Rows are points. The last column is the point's height on a tilted bowl or saddle (a function of degree 2), plus a little noise. Along how many of its main directions does it bend up, bend down or stay straight?

Points:
-47 -48 -9 -47
23 58 3 -34
-45 10 15 6
-32 9 -28 16
13 3 -15 8
-1 25 34 6
-56 -2 -5 11
-16 11 23 -4
6 -18 9 -7
-12 -26 56 2
31 -13 2 24
-28 -1 -28 12
-21 51 -19 -8
-16 -9 -60 60
-11 -9 13 -13
-25 19 -29 14
18 15 21 6
Directions: 2 up, 1 down, 0 straight

Points, 25 rows:
-8 -25 6 -39 -7
-10 11 23 -8 -12
16 10 15 -1 -7
6 60 15 14 -3
38 8 3 -24 -19
-29 -24 -10 -27 -24
-7 11 11 -30 -18
-36 5 -26 5 -24
1 -48 -15 8 -17
-16 -6 17 21 -14
34 -9 2 -12 -8
-6 28 16 14 -7
18 5 -23 -16 -10
-5 13 25 13 -11
-33 6 10 9 -17
8 52 2 -10 -8
-10 18 -14 -34 -25
-10 -36 -46 38 -60
-10 -39 20 -6 4
-24 -21 -10 33 -32
2 -15 8 11 -5
-3 -11 35 6 -8
-31 5 11 10 -16
-16 25 -50 21 0
5 -4 -21 -14 -11
Directions: 1 up, 3 down, 0 straight

Points:
5 11 19 38 -28 -13 -12
-15 28 -7 -3 1 18 1
-4 -20 46 3 46 -1 -23
18 9 0 4 -6 29 -3
-37 -20 -6 -7 14 7 -8
-12 8 9 -13 -9 30 -6
19 -2 8 -2 -30 -2 -16
3 -7 25 -29 1 -24 -13
15 36 -9 0 -17 15 -20
-22 -35 -32 10 -3 -6 -26
-16 26 -4 26 -33 31 -38
12 -28 1 8 16 -7 -4
16 19 8 22 -1 -17 8
4 -12 -6 7 2 -60 -17
-1 30 1 -4 11 -6 12
3 -4 11 -11 -5 -4 4
-17 -23 -38 13 9 22 -25
31 -1 36 -29 -29 25 -60
-28 17 -20 35 24 -45 -28
18 8 -7 18 10 6 7
-16 -10 -3 3 -55 -38 -52
-19 -34 -18 -2 26 9 -14
14 37 10 24 -14 -37 -12
1 -6 0 -9 -21 33 -18
7 30 26 -4 21 -6 14
47 22 4 -28 -22 12 -58
-39 7 28 16 12 -22 -6
17 22 -5 22 20 7 8
-6 -8 -12 7 10 -2 9
13 9 28 -48 -4 -1 -37
3 -18 -8 -6 16 16 0
-9 -17 0 -14 -34 -1 -25
-13 50 -1 -1 18 31 -7
-25 -31 16 5 4 -19 -12
-17 -2 -3 21 -8 10 0
1 10 6 4 9 23 12
-13 -2 -33 48 -7 3 -37
-15 20 5 -30 -13 -21 -15
-18 -7 3 -17 1 -16 3
-23 9 -16 43 -20 -33 -36
12 -22 0 8 -27 -47 -27
-22 46 -23 -18 -10 5 -35
-9 -12 9 -23 24 -13 2
37 31 6 -29 -5 -12 -35
-16 -2 3 0 -5 -3 8
Directions: 0 up, 6 down, 0 straight

Points (39 x 7):
24 38 -3 -13 -13 15 5
-10 -2 8 37 19 -25 16
28 -32 -9 -9 26 2 19
-1 -5 28 4 6 -22 5
22 -17 -11 4 0 11 7
-13 4 -15 -2 -18 14 9
-46 -2 -23 6 -42 -5 53
-21 -12 -8 -5 13 4 10
5 49 -2 3 -23 17 12
-3 -22 -3 13 -3 -2 14
-17 -41 7 16 8 0 28
5 18 -17 14 27 24 8
-7 9 25 -14 11 16 -4
15 -6 0 5 -25 -23 19
15 30 28 -18 -27 -37 25
2 3 28 25 21 -10 1
16 -10 -20 -7 29 -2 12
-24 17 5 19 11 8 3
-12 -9 12 27 -3 -10 11
2 -32 -20 -12 15 5 16
23 22 -18 25 16 0 11
26 -17 24 -55 33 -7 23
7 31 -10 8 27 8 7
12 37 17 -2 19 15 0
-24 -4 -16 -26 51 -28 44
-8 -12 -10 7 7 14 7
6 -8 3 33 16 13 9
60 10 -6 4 10 10 17
0 -5 -5 -2 -12 -50 34
29 -43 -16 -19 25 -20 36
-17 -4 -26 9 14 -4 17
13 25 14 -14 -4 -13 2
7 9 15 32 13 -1 3
-3 -15 -24 -6 -2 -8 14
-7 9 -15 -5 5 11 2
-57 1 -34 -14 -1 3 48
-9 -35 -43 52 -18 22 60
8 6 17 -6 -2 17 -3
-6 2 -10 -22 -3 8 2
Directions: 5 up, 0 down, 1 straight
